Each wall is flat, endless, passes through zero and stands at right angles to its row. A trip goes straight from one point to another. List the walls that it crosses, first one first.
In the rows, zero is written as 128.

Walls:
(1): [132 146]
(2): [166 116]
(3): [100  88]
(4): [74 86]
(5): [ 68 146]
Trips:
[117 122] to [113 140] => 1, 3
[123 144] to [101 130] => 4, 3, 1
[139 122] to [144 105] => 3, 4
[ 92 148] to [ 75 133] => 1
[101 172] to [120 113] => 4, 3, 1
[ 84 146] to [108 104] => 1
[115 147] to [114 110] => 4, 3, 1

Walls:
(1): [ 94 119 100 167 129 112]
(2): [144 177 147  84  83 148]
(3): [ 98 136 133 106 114 177]
(4): [132 136 161 122 106  54]
(5): [106 106 104  64 106 137]
(6): [101 119 123 164 107 164]
Trips:
[125  96 137 109 126 164] to [146 112 209  59 139 130] => 6, 4
[131  75 153 101 112 102] to [122  95 140 101 108 104] => 2
[110 171 160  98 144  86] to [119 114  95 148 166  81] => 1, 2
[138  92 141 142 133 114] to [112 114  71  94 111  90] => 5
[111 105 134 138 171 147] to [134 163 139  86  72 104] => 5, 1, 6, 2, 4
[101 132 140  80  42 142] to [144 153 133 135 139 180] => 4, 5

Walls:
(1): [ 90 143 167 156 122 150 170 157 181 135 123]
(2): [155  96 108 100 104 114 168  60 145 145 141]
(3): [169 144  60  81 190 131 119 114 113 147 138]
(4): [113 131 152 111 149 226 142 137  79  97  91]
(5): [155 132 151 154 105 122 106 132  92 140  86]
(6): [125 106 133 174 173 157 121 157 115  97  98]
Trips:
[127  93 158 165 126 156 197 119  67 120 159] to [148 124  70 161  98  84 142 147 208 166 135] => 5, 4, 6, 3
[111 146 151 132  85 121 116 156 153 114 158] to [151 147 140 134 148 148 188 109 167 114 127] => 2, 4, 6, 3
[140 109  98 111 112 181 158 129 119 143 111] to [115  56 152 138  84 148 168 121  85 105 168] => 3, 1

Walls:
(1): [143 131 135 143 115 122 107 131 172 108 117 143 139 108  96 125 148 113
 138  96]
(2): [154 145 127  81 141  97 102 134 121 130 117 119 133 143 131  61 156  81
 127 118]
(3): [141 152  89 127  56 150  95 138 137 106 197 113 138  84 121 123 170 152
 180 145]
(4): [ 79  89 130  96  70  78 116  76 115 129 130 114 183  82 146 116 118 153
 123 108]
(5): [116  78 143 108  94 186 125 102 249 131 134  87  98 158 120 135 187  72
  84 108]
(6): [163 135 135 114 138 167 143 118 140 153 141 101 111 139 136 160  94 112
 144 109]
Trips:
[101  35  94 149 111  84 150 109 142 147 103 111 143 167 170 129 139 120
 128  72] to [ 74 112 132 104 119 172 139 139 145 159 100 118 129  98 196 106 110 106
 130  98] => 6, 2
[106 187 137  96 123 175 123 119  96 164 112 102 185 110 153 141 140 138
 169 100] to [127 155  95 145 123 156 117  67  94  95 146 138  89 149 123 157 138 171
 115 107] => 2, 4
[111 110 112 183  80  91 103 156 142 107 135 138 109  77 141 170 150 145
 149 168] to [125 120 109  71 149 135 138  90 158 128  81 141 122 157 156  88 107 116
 134 156] => 5, 1, 2, 3, 6
[135 175 109 145 176  98 191 103 127  82 161  80  90 148  71  77  85 131
 184 186] to [ 78  94 132 149 156 122 112 137 151 117 102 123 113 139 124 133  98 158
 111 129] => 3, 2, 6, 5, 4
[141 135 104 103 165 150 135 126  81 152 176 148 129 159 126 134 152 162
  83 110] to [132 131 122 160 128 150 151 160 149 151 114 109 131 131 148 116 142 172
 171 114] => 2, 3, 1

Walls:
(1): [145 144  85 121 116 117 112 127 152 142  82 161 104 155 123 152  96 185
  89 158  93  69 135 100 185 135 168 124 131 165  71 111 102 127 132 167
 151 142 165 156 109 183 145  94 161 172  97 100]
(2): [144 144 116 195 131 151 138  99  84 127 146 127 107 126  91  91 132 116
  98 133 141 112 118 177 142 140 154 127 156 191  62 142 105  70 123 102
 111 125 185  83 149 101 137 141 163  96 100 177]
(3): [131  88  67 145 124 184 168 104 120 102 124  90 154 178 104 134  86 146
 145 148 170 145  90 102 110 133  47 162  76 122 121 114 147  82  91 169
  97 115 135 110  70 177 158 131 149 117 149  85]
(4): [101 126 179 186 135  92 127 131 112 111 114 123 119 170 116 152 121 115
  80  77 127  76  66 146 136 149 138 161 144  95 100 161 178 136 108 133
 162 148 130 109 155 130 149  93  84 156 148 144]
(5): [152 170 121 168 132 126 155  97 116  81 122 173 126 171 135  83 154  91
 105 153 132 107 155 126 125  88  72 160 152 146 167  86 156 156 156  86
 107 196 119  93 116 118 142  91  75 148 133 119]
(6): [108 109 172 152 138  86 114 115 112 154 171  76 150 138 164  96 112 114
 143 101 135 155 120 155 142 164  89 115 116 130 139 148 107 120 110 149
 153 107  91 129 135 120 169 136 149 142 128 167]
(7): [134 141 106  82 153 127 167 126 135  82  70  94 155 140 115  89 134 135
  69 109 114 128  79 121 147 139 143 126 138 125 109 130  85 124  95 126
 132 122 123 123 109 155 113 131 150  77 130 125]
(8): [145 107 154 175  78 143  67 117 126 149 170 133 141 132 125 122 131 162
 101  87 109 138 121  86 119  97  91 180 120 111 166 128 150 121 136  83
 118  93 108 104 142 115 147 138 158 118 160 129]
(9): [135 137 136  88 149 129 110 142 108 109 145 115 126 107 121 122 148  87
 169 154 148 100 124 135 154 122 144  94 165 127 162 124 136 115 130 163
 166 154 186 135 143 128 145  87 100 123 143  90]
(10): [109 144 178 155  75 142  55 110 199 150 134 123 187 124 154 113 123 134
  81  99 156 179 133 164  96 142 101 133 191 148 153 181 149 177 156 157
 160  81 201 103 183 128 166 158 123  83 116 124]
(11): [179 163 106 125 149  92 152 157 122  45 156 142  94 129 164  96 145  91
 108 119 163 151  98 124 159  73 126 139 141 141 133  66 145  93 129  95
 147 118 144 131 123 101 114 121 122 152 212 150]
(12): [126 108 169 122 182 125 140 158 151 144 117 167 158 142 117  92 112 114
  92 106 134 126  98 142 112 123 152 129 114 132 153 174 121 124 101 107
 138 162 110 165 159 114 158 105 126 125 149 121]
Trips:
[166  94  92 158 113 179 137 122 150 141 150 189 177 227  93 129 147 116
 116 130  91  84  93  38 166 150  73 156 149 140 130 122 159 129 121  51
 203  86 189 130 173 148 130  93 120 111 106 159] to [141 168 145 114 140 107 120 124 131 127 109 121 114 160  71 118 170 139
  94 182 125 122 130  87 130 148 120 155  94 131  89 109 158 151 203 150
 169 152  99 139 108  67 122 127 152 121 105  92] => 12, 10, 11, 2, 3, 8
[133 164  64 138  91 149 139 117  69 125  83 121 133 117 115 165 190 105
 125 152 118 180 162 122 111 146 118 164 185 123 120 164 163 114  90 134
 140 141 112 123 122 116  91 142 133 132  71 136] to [139 120 141 138 120 120 114  88 105 169 119 130 103 119 160 115 167 151
 154 190 103 124 121  68  85 133 121 123 135 145  87 103 157 104  61 106
  70  76 137 140  84 109 128 166 133  94 166 157] => 8, 7, 5, 11
[174  83 152 175  55  84 155 137  98 144 130  89 119  93 159 156 101 142
 127 133 115 177 143 104 103 108 140 132  66 138 162 102 129 152 171 158
 118 148 128 138 124  99 157 132 102 125 146  86] to [ 99 142  94 143 137 121 124 143 116 131 116 135  67 118 124 108 100  86
 114  85 164 135 120 174  53 128 102 103 139 115 134 147 133 174 129 133
 118  88 101 136 111 134 125 111 119 182 164  86] => 11, 4, 12, 8
